Each row of a before or after table is a point. One or more steps were done to the points. Then noise was added and the rows were shuffled. The steps act on columns, c1 being the first. Write out the steps. A step turns or swaps two columns, mirrors them in a line or flattens them onto one, adds a multiple of one to another, or multiplies or shifts one. Angles are multiples of 10 degrees, from the lower column toward the higher: turns from -170 to 170, lines from 10 to 170 but not 90. Use the fewest steps. Two steps may share a column if one is a turn and the other turns, adds or multiplies; they go together, in the order done. Otherwise the lowest column goes first.

Before:
[[  7.9  -0.4]
 [  3.5   2.4]
 [  0.2  -4.5]
 [  1.3  -2.9]
 [ -4.2  -4.9]
 [  3.9 -10.8]
 [  2.8  -0.6]
 [  2.3  -1.7]
 [  2.6  -1.3]
 [  7.5  -5.2]
 [  1.7  -0.4]
 [  5.7  -1.2]
 [ -0.6  -0.5]]
After:
[[ -4.3  -2.8]
 [  1.3  -3.4]
 [  2.9  -1.9]
 [  1.4  -1.4]
 [ -0.6  -0.2]
 [  2.4  -2.5]
 [  2.3  -2.9]
 [  3.5   0.6]
 [  5.9  -4.1]
 [  7.5  -9.0]
 [  3.9 -12.6]
 [  8.0  -4.5]
 [  0.3  -4.8]]
Steps: add -0.5 times c1 to c2

Before, 9 rows:
[[-3.7  4.6  1.0 -4.0 -2.9  5.7]
 [ 1.3 -6.5  4.0  6.0  5.4 -2.0]
 [ 2.8  0.4  0.8 -5.4 -0.7  0.9]
 [ 0.6 -1.7  5.6 -0.2  5.0  2.3]
 [-1.4  1.3  3.5 -3.5 -9.6  1.3]
 [-5.4  0.0 -1.4 -7.3 -3.9  2.4]
 [ 2.7 -3.9 -0.5 10.2 -1.3 -8.7]
 [ 4.1 -4.4 -2.8  8.1 -4.0 -1.1]
 [-0.7  3.3  0.1 -0.2  1.0 -0.9]]
After (9 x 6):
[[ 0.7 -0.7  6.0 -0.1  5.0  2.5]
 [ 4.2 -3.3 -2.6  0.0 -4.0 -1.0]
 [-1.3  2.3  3.6  0.1 -9.6  1.2]
 [-3.7  5.7  0.9  0.0 -2.8  5.5]
 [ 3.2  1.5  0.7  0.0 -0.9  0.9]
 [ 1.4 -5.5  4.0  0.0  5.4 -2.0]
 [ 2.8 -3.0 -0.5  0.0 -1.4 -8.6]
 [-0.8  4.3  0.1  0.1  0.9 -0.8]
 [-5.5  1.1 -1.5  0.1 -3.9  2.5]]
Steps: shift c2 by 1.0; multiply c4 by 0

Before (8 x 11):
[[-6.1 -5.5 -4.1 -1.1  5.6  0.2 -7.7 -6.5 -6.5 -5.1 -8.4]
 [-1.5 -0.9  0.9 -1.5 -1.5 -0.7  3.6 -3.3 -0.8  2.0  2.2]
 [-0.2 -2.4 -6.3 -0.7 -1.6  1.7  1.3  1.0  4.0 -1.0  0.2]
 [-1.1  4.0 -2.0 -3.1 -2.1 -3.6 -0.1 -1.0  1.9 -3.3 -1.1]
 [ 2.5 -6.8 -2.8 -0.3 -3.8 -4.9  0.1 -1.8  1.1  1.2 -1.9]
 [-5.1 -8.7 -7.0  1.9 12.0 -5.2 -4.5 -4.4 -4.0 -1.1 -9.1]
 [-1.6 -1.9 -1.5 -2.8 -4.8 -1.4  1.3  1.1  5.0  5.2 -3.0]
 [-3.2 -3.6  1.3 -1.9 -2.7 -2.1  0.5  2.5  4.5 -3.0  0.3]]
After, 8 rows:
[[ -0.3   3.4   6.0  -1.5   3.8   2.8  -0.4   1.6   0.2  -1.3   0.1]
 [ -1.1  -7.8   3.1   2.1  -2.0  -1.5   3.3  -0.5  -0.1  -3.6  -1.2]
 [  2.7  10.0   2.8  -0.8  10.1  -1.7   4.6  -1.5  -0.5   1.1  -1.7]
 [ -5.2  21.1   5.8  -3.9  -1.6 -10.1   1.8  -4.9  -0.6  -1.1  -9.2]
 [ -5.9  12.3   4.3  -0.2   0.3 -14.5  -5.2  -7.3  -1.2  -5.3  -8.4]
 [ -1.3   0.9  -0.3   1.7   2.0   6.6   3.3  -3.2  -0.7   2.1   2.0]
 [ -1.5   1.0   2.3   2.1   6.0   1.8   2.2   1.8   0.3   5.2  -2.9]
 [ -3.2   5.0  -0.6   2.3   6.1   0.2   2.2   3.0   0.6  -3.1   0.3]]
Steps: multiply c2 by 2; turn c2 and c5 by -150 degrees; turn c3 and c4 by 160 degrees; multiply c7 by 2; turn c6 and c7 by -70 degrees; flatten c8 and c9 onto the line at 10 degrees

Before, 10 rows:
[[  7.3   3.1   5.3  -6.0   6.1   2.7   2.0   0.8   5.9   7.0   4.1   0.0
   -4.0  -2.9]
 [  7.2   2.0   3.8  -0.9   3.1   5.2   3.7   7.8   3.7  -4.4   0.3   2.3
    1.4  -4.7]
 [  5.1  -0.9   0.1  -5.9   3.2   1.8   1.3  -2.4  -1.0  -5.5   0.3  -3.3
    4.6   1.9]
 [-12.1  -5.1   1.6  -5.4   1.3  -0.9   5.9  -4.1   3.3   5.0   4.1   3.5
    1.5   1.7]
 [  1.5   2.4   0.7  -7.4  -6.2   4.1   2.6   0.6   0.3   4.8   4.0   0.6
    3.0  -4.8]
 [  7.8   2.1   5.2  -2.2   5.7   0.3   4.6  -5.7  -0.6   1.4  -2.0   1.5
    5.7   2.2]
 [  0.3  -1.5   6.9  -0.9  -7.3  -0.5   2.4  -5.4   0.3  -4.1  -1.6   0.2
    1.3   2.3]
 [  5.6   2.9   1.0  -2.7   5.9   4.6   5.6  -3.3  -0.5  -4.9   5.7   2.2
    0.9  -1.2]
 [  6.3  -1.0  -7.4  -4.8   2.5  -2.3   5.3  -5.1   0.4   6.4  -2.7  -4.7
    0.7   8.4]
 [  5.7 -14.8   8.3  -1.3   5.1   1.5   3.2  -2.1   4.1   5.9   1.3   2.9
  -11.3  -4.6]]
After, 10 rows:
[[  6.1   5.0  -7.0  -4.5   2.0   2.7   1.9  -5.4   0.3   5.2   4.2  -4.7
    2.2   8.8]
 [  3.9   5.3   0.2  -6.3  -2.0   2.5   1.1  -2.4  -0.6  -5.7  -0.6  -3.5
    5.6   1.8]
 [-12.2   1.0   2.1  -5.1   1.0   1.4   2.2  -4.0   3.1   3.5   5.7   3.4
   -0.9  -0.7]
 [  7.7   9.0   5.3  -5.9  -4.0   5.4   1.1   1.0   5.6   5.8   4.5  -0.2
   -2.7  -4.1]
 [ -0.3   4.8   7.1  -0.8   1.9  -7.2   1.1  -5.7   0.3  -3.9  -1.4  -0.2
    1.3   2.7]
 [  6.8   8.3   5.2  -2.4  -1.9   5.5   2.1  -5.7  -0.6   1.7  -0.1   1.7
    6.4   2.6]
 [  7.8  -9.2   8.1  -1.4  -2.5   4.6   1.0  -2.5   4.1   5.8   1.0   2.7
  -10.0  -4.7]
 [  6.8   8.1   3.8  -1.2  -5.7   2.3   1.4   7.6   3.8  -3.4  -3.6   2.5
    2.6  -4.2]
 [  5.6   9.3   1.0  -2.9  -5.7   4.9   2.1  -3.7  -0.4  -6.4   2.5   2.0
    2.1  -4.1]
 [  0.9   8.6   0.8  -7.2  -3.1  -7.0   0.9   1.2   0.6   4.0   2.4   0.6
    2.9  -5.8]]
Steps: turn c1 and c13 by 10 degrees; shift c2 by 6.0; turn c5 and c6 by 100 degrees; multiply c7 by 0.4; turn c11 and c14 by -30 degrees; turn c10 and c11 by 20 degrees

Before (9 x 24):
[[  5.1  -7.3   2.8  -5.9  -1.8   5.0  -1.9   7.2  -4.7  -0.6  -6.3   1.4
   -0.4  -4.3   0.1  -0.1   4.4   2.1  -7.3  -6.6   0.4   6.4   4.5   2.3]
 [ -5.8   0.3  -2.0   4.1  -3.8   6.6  -1.5   7.3   0.0   0.4  -3.7   5.8
    5.0  -3.0   2.4   5.0   3.4  -0.6  -2.7   0.2   3.4   4.9  -1.9   2.8]
 [  1.1  -5.7  -4.1  -5.5  -5.7  -5.8  -4.9  -2.9  -1.6  -8.2   5.6  -0.2
    3.0   1.6  -2.0   8.9   3.1  -4.2   1.5  -3.4  -2.1   2.4  -0.9   1.0]
 [ -4.5  -3.2  -2.7   4.7   6.0   5.6   4.2  -2.0  -4.2  -1.0  -1.6   7.9
   -3.3  -6.5  -1.5  -2.2   2.8  -3.1   6.7  -2.0   3.9  -0.5  -2.1   3.9]
 [  5.5   1.8   5.4  -1.3  -6.1  -2.8  -0.3   3.0   6.6   1.5  -5.9   0.8
   -3.3  -4.8   2.3   2.0   9.1   5.1   1.0  -2.7  -5.6   1.4  -8.5  -7.1]
 [  1.6  -4.6   6.4   6.5   0.9  -4.4   0.8  -5.5  -4.7  -1.8   4.4   6.5
    0.1   2.4   6.8  -1.7  -0.4   0.7  -0.5   1.4  -0.1  -4.2  -6.6   2.9]
 [  2.0  -9.2  -0.1   3.3   2.5  -0.1  -8.7   4.1   6.9  -3.0  -0.6   0.3
    6.9   2.5  -2.4  -2.6  11.7   5.8  -5.9  -9.1  -3.0  -0.4   2.3  -7.2]
 [  5.1  -2.1   1.3  -3.3   6.2  -3.5   1.6   0.3   4.6 -10.7   6.6  -0.2
    6.1   1.2   1.1  -0.8  -1.7   3.4   2.7  -2.8   0.5  -0.7  -0.7   1.4]
 [ -3.9  -3.7   9.4  -5.1  -5.2  -2.1   1.7  -5.2   4.7  -5.5   6.9   3.3
   -1.4  -1.4   1.3   2.0  -1.8  -6.7  -3.6 -10.4  -6.9   2.1  -0.4   0.0]]
After, 9 rows:
[[ 1.6 -4.3  7.0  6.9  0.7  3.2  1.1  0.8 -5.6  2.6  2.3  7.2  0.0 -1.5
   7.1 -2.0  0.5  1.3 -0.2 -6.1  0.7 -4.9  2.1  6.2]
 [ 5.9  1.5  5.2 -1.6 -6.1 -9.7  0.2  5.3  6.9 -3.0 -1.9 -0.1 -2.8  3.1
   1.9  2.2  9.8  5.7  1.0 -6.6 -4.1  0.7  5.8 -0.5]
 [ 4.7 -7.0  2.9 -6.0 -1.2 -0.2 -1.9  2.7 -2.9 -1.0 -6.1 -6.4 -0.9  4.5
   0.2 -0.6  2.1  2.5 -7.1  6.3 -3.8  6.2  3.6 -5.6]
 [ 0.9 -6.1 -5.0 -5.9 -5.9  2.1 -5.9 -2.6 -1.5  8.3  3.5  2.1  3.1  1.1
  -2.9  8.6  2.8 -3.5  1.4  0.6 -1.4  2.2  3.4  7.3]
 [ 4.9 -1.5  1.3 -3.0  6.1  2.2  2.0  2.7  4.4 10.7  5.7  0.2  5.7  2.1
   1.0  0.0 -1.1  3.1  2.7  0.6  1.0 -0.9  2.7  4.8]
 [-4.9 -3.2 -2.8  4.7  6.7  4.3  4.4  4.2 -4.0 -0.9 -3.5  4.6 -4.3  5.7
  -1.3 -1.8 -2.8 -3.2  6.5 -1.4 -4.7 -2.0  2.8 -3.8]
 [-5.0 -0.2 -2.9  4.3 -3.7  3.4 -1.3  8.4  0.5 -0.4 -4.0 -3.9  5.6  2.9
   2.2  4.9 -1.8 -1.1 -3.0 -1.3 -4.1  4.3  0.0 -5.8]
 [ 2.0 -9.1  0.7  3.5  2.4 -6.6 -9.1  5.7  7.3  3.0  3.4 -1.9  7.1 -1.6
  -3.0 -3.1  7.5  5.3 -6.0  4.9 -9.4  0.1  8.0 -2.8]
 [-3.9 -3.9  9.9 -4.9 -5.1  2.9  1.9  2.0  5.7  3.8  5.4  6.7 -1.4  3.1
   1.7  1.0  5.8 -7.3 -3.7  3.6  4.7  3.5  9.2  2.8]]
Steps: turn c11 and c24 by 30 degrees; turn c6 and c24 by -70 degrees; add 0.5 times c9 to c12; turn c8 and c12 by -60 degrees; turn c10 and c14 by -160 degrees; mirror c17 and c21 in the line at 150 degrees; turn c20 and c23 by -110 degrees

Before, 12 rows:
[[  5.1   0.7   3.4   1.4  -0.4 -12.1  -4.5  -4.0   3.1   4.1  -2.5  -1.2
    2.5  11.0  -3.1   2.0  -0.5   1.0  -5.8   2.0  -5.7   3.1   3.2  -4.4
    8.2   1.6  -3.8   2.8   2.1   5.2  -1.7   2.5   1.6  -1.4   0.9  -0.8
    1.7  -4.3  -6.8  -4.0  -3.6  -3.3   3.9  -0.3 -10.4  -0.4   4.0   2.3]
 [  5.1   8.6   2.9   0.2  -8.4  -2.9   2.4   1.5  -0.8   2.5   1.3   5.4
    1.4  -5.0  -4.8  -3.4  -3.3  -3.3  -0.1  -1.6   4.8  -1.5  -0.3  -1.6
   -3.4  -9.0   0.6  -3.1  -1.5   0.2   0.7   2.0  -0.6   1.7   3.6  -7.2
    4.4  -1.1   4.6  -1.1  -0.8  -0.7  -0.4  -8.5  -1.8  -7.4   0.3  -3.0]
 [  0.4  -1.7   0.9  -4.7  -3.1  -7.3   0.7   2.0   1.8  -6.4   3.8  -0.2
    1.8  -0.7   8.9  -1.8  -3.0   3.3  -2.1  -1.1  -4.7   5.1   3.9  -1.2
   -0.6  -6.2  -2.8 -11.8  -5.3   4.4  -6.3  -2.6   5.1   5.6   2.0   0.5
   -1.5  -8.2  -7.2  -2.0  -2.6  -4.7   2.2  -9.8  -1.7   0.9  -1.7   0.7]
 [  6.8  -1.7  -3.5  -6.0   0.8  -3.6  -1.0  -4.4  -0.4  -2.8   1.8  -4.8
    2.8   3.9  -2.6  -2.2   7.8  -0.8   2.3   6.0   1.3   7.7   0.3  -7.9
   -0.8  -3.5   1.0   2.6 -11.1   1.0  -4.5  -4.0   5.2  -3.9   4.0  -0.7
    3.7   2.7   4.3  -3.0  -1.5   0.1  -1.9   0.8   6.3  -1.3   2.5   1.4]
 [  0.0  -6.3  -4.9  -2.4  -4.8   1.4 -11.0   0.0  -0.1   1.3  -8.6  -2.5
    2.9  -0.4  -0.5  -0.8 -10.2   2.6  -1.3   6.6 -10.1  -0.3   0.6  -1.7
    2.9   0.9  -1.0   2.3  -4.0   1.7   6.4   4.5  -2.3   1.0  -2.0  -0.5
    8.7  -2.6  -5.3  -5.7  -1.3  -4.2  -4.2  -8.4  -8.4   0.6  -9.2   1.8]
 [  3.6  -3.2 -10.1   1.8   2.1  -2.7   2.9   2.2   3.7  -2.7   3.1   0.4
    1.9  -4.9   3.9   0.8   0.1   2.6   0.1 -10.6   6.3   2.5  -0.9   0.2
    0.2   0.0   9.6  -2.1   0.8   0.6   7.9   7.7   4.9   8.1   0.5  -8.2
    3.6   2.2  -0.1   1.0  -0.3   2.2   1.8  -4.4  -0.4  -1.6   0.6  -0.8]
 [  5.9   1.2  -3.0  -2.2  -0.9   3.7  -4.7  -0.3  -8.3  -5.0   5.1  -0.1
   -4.0   3.6  -6.3  -0.5   5.2   3.0  -6.3  -1.9   1.0   1.6   6.6   6.8
    3.3  -2.6   8.3   3.1   2.5   2.2   7.1   2.6   1.4   0.7   6.6  -7.2
    6.3   2.5  -2.5   4.6  11.8  -3.2  -1.2   4.4  -8.7   0.0   7.1  -2.5]
 [  2.5   3.1  -1.9   2.7  -0.9  -2.2   1.5   0.0  -3.7  -2.5   0.9   4.9
   -1.8   4.7  -0.3  -6.8  -2.0   2.5   6.7  -1.0  -6.3   0.0  -4.0   0.4
  -11.3  -4.2   0.1  -5.5  -2.6   1.1   2.1  -3.4  -0.6   0.0   0.3   1.1
   -4.2  -4.4  -2.6   2.9   6.9   6.9   3.9  -6.0   9.0  -5.5  -0.1  -6.4]
 [  9.2  -7.8  -6.5  -3.2   9.3  -2.0   3.0   5.7  -1.7   2.8  -1.8   2.4
   -5.1  -9.3   1.1   3.0  -5.6  -5.9  -1.1   2.0  -1.1  -1.0   6.3   4.3
   -4.9   1.2  -6.4  -1.4   6.2   0.5   3.0   1.5   0.6   9.7   4.5  -3.3
    2.9  -7.6  -0.6  -1.1  -2.2  -1.2  -1.0  -0.2   0.3  -2.3   1.5  10.5]
 [  5.5  -0.4   0.2  -4.3  -2.2   0.4  -2.7  -6.4  -6.0   7.5  -2.5   1.1
   -1.5   5.0  -0.8  -4.6  -5.7   4.6   5.9   1.7   2.8   0.3  -5.4  -0.4
   -1.5   2.7  -0.4   0.2  -2.5   2.1   1.5   4.7   2.6   3.2  -3.4  -2.0
    2.7  -3.4   8.9  -1.8  -3.6  -3.0  -3.7  -3.3  -0.3  -4.5   5.5   1.6]
 [ -1.9   1.1  -0.7  -3.3  -1.0   1.1   6.3   0.0  -8.5   9.3   9.2   2.5
   -0.1   4.0   5.3   0.6  -2.7  -4.1  -3.7  -5.3  -5.7  -2.2   2.3   0.0
   -4.5  -2.4  -3.4  -3.8  -0.7   2.9  -3.0   6.9  -5.1  -2.7   0.2   4.4
   -1.0  -6.9   0.3  -1.2   9.2   5.6   0.1  -2.7  -1.2   0.3   0.1   2.6]
 [  1.7   2.5   2.8  -1.8  -5.6  -5.7  -0.5   5.5  -5.4   3.3  -0.9   6.0
   -3.3   5.2   4.0  -4.3  -3.4   3.9   1.5  11.5  -3.8  -2.3  -4.8   2.3
   -1.6   2.6   0.4   2.3  -2.7  -6.6   0.6  -1.3   0.0   3.1  -6.1   4.0
    2.5  -8.6   3.1  -0.6   2.9   5.3   0.6  -1.4  -0.2   4.6  -2.1  -5.6]]
After (12 x 48):
[[  1.8   2.2   2.6  -2.1  -4.2  -4.6  -0.5   2.5  -6.1   3.5  -0.7   5.8
   -3.3  -1.3  -5.9  -4.5  -3.6   7.9   2.4  10.6  -4.2  -2.5  -0.9   5.1
   -1.4   3.1   0.7   1.5  -2.4  -6.9   0.2   4.5  -5.3   2.7  -2.2   4.2
    2.2  -9.0   3.0   0.5   2.5   4.9   0.4  -1.5   0.3   4.3  -1.2  -5.3]
 [  9.8  -8.0  -6.0  -2.6  10.6  -2.1   2.1   3.8  -1.4   3.3  -1.5   2.3
   -3.6   2.0   4.5   4.3  -4.5 -11.5  -0.9   2.1  -2.5  -0.6   1.3   5.7
   -5.7   0.9  -6.3  -1.7   5.9   0.3   3.0  -9.2   6.1   9.8  -2.2  -2.0
    1.9  -7.1   0.1  -1.3  -1.6  -1.2  -1.3  -0.3   0.0  -1.9   2.1  10.9]
 [  1.6  -3.4   0.7  -4.5  -3.5  -7.5   0.3  -0.5   1.9  -6.3   3.6   0.7
    2.0  -2.4   1.6  -1.9  -3.1   7.1  -2.1  -1.6  -4.9   4.4  -8.4   2.4
   -0.3  -5.7  -2.6 -12.2  -6.2   3.2  -7.2  -0.9   7.3   5.8  -9.6   0.5
   -1.5  -8.2  -7.6  -1.8  -3.4  -5.1   2.6  -9.6  -2.2   1.2  -0.9   1.3]
 [  5.7   8.5   1.6  -0.4  -8.3  -2.7   2.2  -1.8  -1.8   2.6   1.8   5.9
    1.7   2.6   4.5  -3.5  -3.5  -6.8   0.1  -1.6   5.5  -1.4   0.6   2.4
   -4.1  -9.1  -0.2  -4.8  -1.5   0.0   1.1  -4.6   0.1   1.4   4.2  -7.2
    3.6  -2.2   5.0  -1.4  -1.4  -0.7  -0.9  -9.5  -1.6  -7.7   0.7  -3.4]
 [ -2.2   0.4   0.9  -3.3  -1.0   1.4   6.2  -0.2  -8.4   9.4   9.5   2.3
   -0.5   6.9  -1.9   1.3  -3.4  -8.1  -3.5  -5.6  -6.0  -2.7  10.4   0.5
   -4.3  -2.7  -2.2  -4.1   0.6   3.3  -3.8   3.1  -1.0  -2.7  -6.3   4.0
   -1.3  -7.3   0.7  -1.0   9.7   5.6  -1.3  -2.6  -1.2   0.4  -0.1   2.2]
 [  0.6  -6.5  -4.8  -2.5  -5.3   1.1 -11.8  -1.9  -0.5   2.3  -7.9  -2.5
    3.1   4.5  -0.9  -1.0 -11.1   5.2  -1.2   6.5 -10.4   0.2   4.1  -0.5
    2.3   1.2  -1.4   1.6  -4.8   1.2   6.4  -0.1  -1.7   1.3   1.1  -0.7
    7.7  -3.2  -5.6  -5.2  -0.6  -4.2  -3.1  -9.3  -9.0   0.9  -9.6   1.8]
 [  7.0  -0.8  -3.1  -6.2   0.2  -3.3  -1.3  -8.0  -0.2  -2.6   2.6  -4.7
    3.2  -3.6   4.1  -1.3   7.5  -1.7   1.3   5.8   2.5   6.7  -9.7  -5.0
   -0.9  -4.4   1.0   2.0 -10.3   1.7  -5.2   4.1   3.4  -3.8   0.7  -1.7
    2.6   3.2   3.8  -2.7  -2.5   0.7  -2.5   1.8   6.8  -1.8   2.6   1.0]
 [  5.6   1.6  -2.2  -2.4  -1.8   4.5  -4.9   6.3  -9.1  -5.6   5.6  -1.0
   -3.8   2.6   6.4  -0.7   5.6   6.3  -6.6  -0.9   1.8   2.5  -0.4   0.1
    2.9  -2.5   8.3   2.3   2.7   2.2   6.4   3.1   7.0   2.0   5.7  -8.0
    5.5   3.0  -3.2   4.6  11.1  -4.3  -1.7   4.7  -8.5  -0.6   7.3  -2.8]
 [  5.4   1.3   4.0   2.4   0.2 -10.9  -4.7  -3.7   3.6   4.7  -2.2  -2.1
    2.2   2.7   1.4   1.7  -0.3   2.4  -6.2   0.7  -6.0   3.7  -2.2  -3.7
    7.8   0.5  -4.2   2.5   2.6   4.5  -2.2  10.7   3.7  -1.7   3.0  -1.9
    2.9  -4.2  -6.8  -4.2  -3.1  -2.8   4.1  -0.6 -11.6  -0.8   3.6   1.4]
 [  2.0   3.6  -2.5   2.7  -0.9  -2.5   1.9   0.2  -3.5  -2.5   1.3   5.0
   -0.6  -3.6   1.2  -8.4  -1.7   5.2   7.0  -0.2  -6.4   0.2  -0.2   0.1
  -11.0  -4.4   0.0  -6.0  -2.7   0.0   0.9   4.0  -4.9  -0.2  -0.6   1.4
   -3.5  -4.8  -3.3   2.5   7.4   6.3   2.9  -6.2   8.9  -4.7   0.0  -6.8]
 [  3.5  -3.5 -10.7   1.1   2.6  -2.5   2.8   0.2   3.4  -2.9   3.0   0.3
    1.6   7.5   0.2   1.0  -1.2   5.0  -0.2 -10.0   6.1   2.2  -8.7   1.7
    0.0   0.4   9.8  -2.5   1.0   0.9   8.0  -5.3   2.6   8.0  -3.9  -7.8
    3.0   1.9   0.4   0.0  -0.3   1.5   1.4  -4.5   0.0  -1.3   0.6   0.0]
 [  6.3  -0.5  -0.1  -3.7  -2.1   1.1  -2.1  -0.2  -5.3   7.9  -1.5   0.8
   -1.3   4.8  -3.6  -4.3  -5.0   7.8   6.2   1.3   2.4   1.2  -7.9  -6.5
   -1.7   1.7   0.8   0.0  -2.3   1.2   2.5   5.6  -2.2   4.0   1.4  -1.3
    2.2  -3.6   8.6  -2.6  -3.5  -3.1  -3.4  -2.7  -0.4  -5.6   6.2   0.8]]
Steps: swap c8 and c24; swap c14 and c32; turn c15 and c35 by -100 degrees; multiply c18 by 2; multiply c33 by 2; turn c23 and c33 by 70 degrees
